Each row is a point. To make a cloud, some directions were put in groups of two or more. Within a group, all points are equally far from the middle, so they leave a hole (a ring in 2 directions, a hollow ball in 3). The other directions are filled evenly. Then the cloud was stretched, turned, moved and blurred a little. Count the holes, and give their numbers of directions, smallest first.

Cloud, 13 rows:
[[-53 -27]
 [-22 -58]
 [-54 -36]
 [  7  47]
 [-12 -53]
 [-44 -58]
 [-49  -7]
 [-53 -26]
 [-38 -60]
 [-22  33]
 [ 27  19]
 [ -7 -49]
 [-54 -27]]
Holes: 1 (2)

Cloud, 20 rows:
[[ 56   5  58]
 [ 18 -23  -7]
 [-65  16  37]
 [  2 -81  25]
 [ 29 -81 -10]
 [ 19  23  -4]
 [-19  29 -41]
 [ -9  73  42]
 [-12   1 -64]
 [-69   7 -21]
 [ -1  56  37]
 [-13 -23  85]
 [ -3 -19 -20]
 [ 61 -23  79]
 [ 43  21  56]
 [-33  31 -28]
 [-11  61 -13]
 [-16 -35  30]
 [ 52 -11 -16]
 [-74  16 -32]]
Holes: 0

Cloud:
[[ 59  -9  61]
 [-27 -37  -4]
 [ 32  14 -21]
 [-71 -23 -28]
 [ 64 -17  30]
 [-12  16 -53]
 [ -5  34  -6]
 [-20  -6  61]
 [  8 -25  80]
 [-54 -39 -16]
 [-19 -22 -66]
 [-12  78  33]
 [-76  21 -32]
 [ -4 -35 -28]
 [-38 -56 -56]
 [ 32  50  23]
 [ 73 -35 -26]
 [-42 -48 -40]
 [  5 -24 -21]
 [ 24  26  59]
 [  3  49  57]]
Holes: 0

Cloud, 32 rows:
[[ 27 -26 -76  41]
 [-47  28  21  31]
 [-55  -7   1 -33]
 [  1  45   3  61]
 [-60 -15 -27  14]
 [-44  15  15  45]
 [ -5 -49 -62  35]
 [ 42  56  11 -19]
 [-39   7 -46 -25]
 [-43  -4  31 -33]
 [-43  33  34  -4]
 [ 58 -13  12  54]
 [ 66 -35 -45 -14]
 [  0 -91 -20  21]
 [-23  36  41 -15]
 [ 31  19 -43 -43]
 [-24 -31  12  57]
 [ 39  54 -30 -29]
 [  6 -94 -23  14]
 [ 41 -71 -53   8]
 [-49  31  22  21]
 [ 57 -35 -66  35]
 [-18 -46  -3 -50]
 [ 67  23 -20 -26]
 [ 57 -53 -47 -12]
 [ 10  75 -12  42]
 [ -2 -79  20 -22]
 [ 31  53 -51  53]
 [  0  43 -59 -20]
 [ 37 -75 -48   2]
 [ 32 -54 -66  30]
 [-29  11  44 -25]]
Holes: 2 (2, 2)

Cloud (49 x 6):
[[-27   5  50  10  40  24]
 [ 16  10  47   1  -1 -49]
 [  6  39 -29 -34  47 -37]
 [-57 -51  30  64  41 -12]
 [-52 -38  52  45   0  49]
 [ -4  13   5  45  94   2]
 [-13 -54  88  12  13  50]
 [-48   3  -5 -36 -20  27]
 [-22 -66  11  52 -30  55]
 [-31 -40  72  33  82 -10]
 [  5  30  51 -55 -18  -5]
 [ -3  29 -73 -70  -3  41]
 [-38 -15 -41  20  39  26]
 [-24 -14  10  61  33  41]
 [-43 -33  -4   2 -34 -15]
 [-13  -6 -15  23  69  -8]
 [-45  -9 -38 -28 -38  47]
 [-18  -6  27 -57  -6  71]
 [-40 -39   0  48 106 -46]
 [ 20 -38  58   4   3 -38]
 [-47  41 -41   2  70   5]
 [-24   1  85  25   5  56]
 [ -4 -74  79  38  56  43]
 [-14 -68  12  69  92 -12]
 [-36  -5  33  32  30 -72]
 [-30 -53  71  33 -17 101]
 [ 18 -27 -60  -2  28 -48]
 [ 22  -9  14 -11  85 -43]
 [ 28 -43 -73 -20  13 -22]
 [-24   6 -29  12   3   8]
 [-37 -44  40  25  58 -26]
 [-19  -3  26  70  -3  20]
 [ 34 -23  21 -35 -41  22]
 [-63 -25 -54  -9  -2  71]
 [-38   5  50   0  57   9]
 [  7 -49 -28  47  45   3]
 [ 49   2 -28 -50  13  -1]
 [ 22  30 -10   5 -22 -46]
 [-40 -23  -8 -16 -43  63]
 [-25 -42  45 -28 -18  11]
 [  7  26  26  34 -14 -29]
 [ 92 -40  -5  -2 -35  46]
 [  2 -18  31  68  92  -4]
 [-15   7  86  22  17  23]
 [-35  -4 -16  19  38 -40]
 [-66 -18  37  17  25 -29]
 [ 70   8 -67 -78 -42  77]
 [ 48  51 -27 -17  17 -12]
 [-85 -25  35   7  70 -31]]
Holes: 0

Cloud:
[[  5  54  11   1  12 -16  70  22]
 [ 21   6  44   6   5  13  61  68]
 [-16 -16  59 108 -15   8 -10 -52]
 [  4  -6  25  45 -21   3 -56 -91]
 [-14  26   0  41 -60  -2  55   8]
 [ 49  34  35   4 -14  30  -5  51]
 [ -2  -5  39  28  25 -24  32  81]
 [-31  38  91  24 -15  43 -30  16]
 [ 15   5  83  90 -19  38  13 -50]
 [-62  75   5  32  57  35   1  22]
 [ 43  31  73  39   0  80 -10 -27]
 [ 29  22  77  37  11  61  39 -57]
 [-56 -38 -54  21 -25 -36  49  13]
 [ 56 -13  13  54  33 -32 -25 -11]
 [ 45 -20  27  59  61  -6 -44 -63]
 [ 17  76 -12  15 -20  69 -12  -9]
 [ 32 111  33   0   7  18  -9   8]
 [ 26 -17 -13  26  17 -34 -60  -2]
 [  2 -30  28  25 -42  36 -40 -42]
 [-18 -16 -72  23  -1 -12 -25 -25]
 [ 18 113  92  33 -25  36   4 -17]
 [  6  29 -17 -58   0  48  39  37]
 [ 15 -16  -2  92 -23 -47  11  -5]
 [-56  31   7 -20   8  38  65  81]
 [ 13  10 -10  75 -37  24  11  35]
 [ 10 -47   3 -16  32 -23 -26  53]
 [ 27  13  20 -20  10  11  75  41]
 [ 26  50 -14  -5  23 -22  10 -19]
 [ 13  57 -50  26  33  16  25  17]
 [-32 -79 -56   3   2  -2  31 -24]
 [-33  13  65  32  65  17 -21  29]
 [-38   7 -20  80 -16 -27   4 -13]
 [-23 -76  -2  82   8 -15  42  -4]
 [ 37  43  16  85   4  32 -33 -19]
 [ 45 -32  13  52 -37   5 -24 -63]
 [-24  -3  44   4  15  20 -31  62]
 [-23  -6  24  -3 -11 -29 -23  64]
 [ 45 -12   0  -7   6 -32 -30  43]
 [-23  43  54  33 -15  33  -5  73]
 [-27 -18  23  22  82  -6 -25 -25]
 [ 40  37  81  66  29 -19 -10 -16]
 [-27  41  70  12  25  43  59  30]
 [-11  18 -22   8  40 -15 -23 -53]
 [ 15   9  16 -26 -12 -10 -39  40]
 [-34  38  31  82  65  57  16 -14]
 [-37   3  -9  -1 -36  12  -2 112]
 [ 30  23   2  -4  66  20   7  18]
 [ 45 -26 -17  61  26   8 -11  10]
 [-40 -10 -17  36 -25   6 -21 -55]
 [  0  79 -21  31  36  42  33  24]
 [ 45 -20  55  33 -21   8  39  -7]
 [-31  -5  28  74 -32 -23  -7 -30]
 [-11  40  40 121  13  13 -36 -37]
 [-53  -2 -19 -13  55   7  24  77]
 [ 26  -6 -49  -5   8 -42  47  -8]
 [-27  43  44  37  33  72  44  36]
 [-58 -25 -46  51   3 -11  47  -5]
 [ 11 -12  -2  18  41  -2   4 -86]
 [-33 -38  39  69  44 -20  26 -37]
 [-57  -1 -70  27  15 -23  -2  38]
 [-15 -73  -6  29  35  -2  -1 -68]
 [ 52 -23  -4  73  25 -18 -29 -23]
 [ 10  54  29  40  47  71  30  12]
 [ 26 -34 -20  49  44  31  -1 -53]
 [ 24  63 -46  16   3 -17  13  58]
 [-14 -15  53  32  -4 -36  10  51]
 [ 32  28  99  45  24  36  33 -65]
 [ 24  71  39  -1  54  59  24  14]
 [ -3  44  72  36  40   7  54 -27]
 [-14 -45 -32  42   7   0 -56  24]
 [-32 -45  27  15  28  11   9 -65]
 [ 30  -9  -9 -27  27  37  22  60]
 [ -8 -92 -54  28  30   6  -2 -17]
 [  1 -78 -33  19  25  -5  12 -55]
 [-33 -58  32  75 -14  25  -6 -19]
 [ 24 -25  52  67 -34   0  35 -12]
 [-12 -52 -68  -1  16  38  19   1]
 [-23  40 -56  34  23  14  58  66]]
Holes: 3 (2, 2, 3)
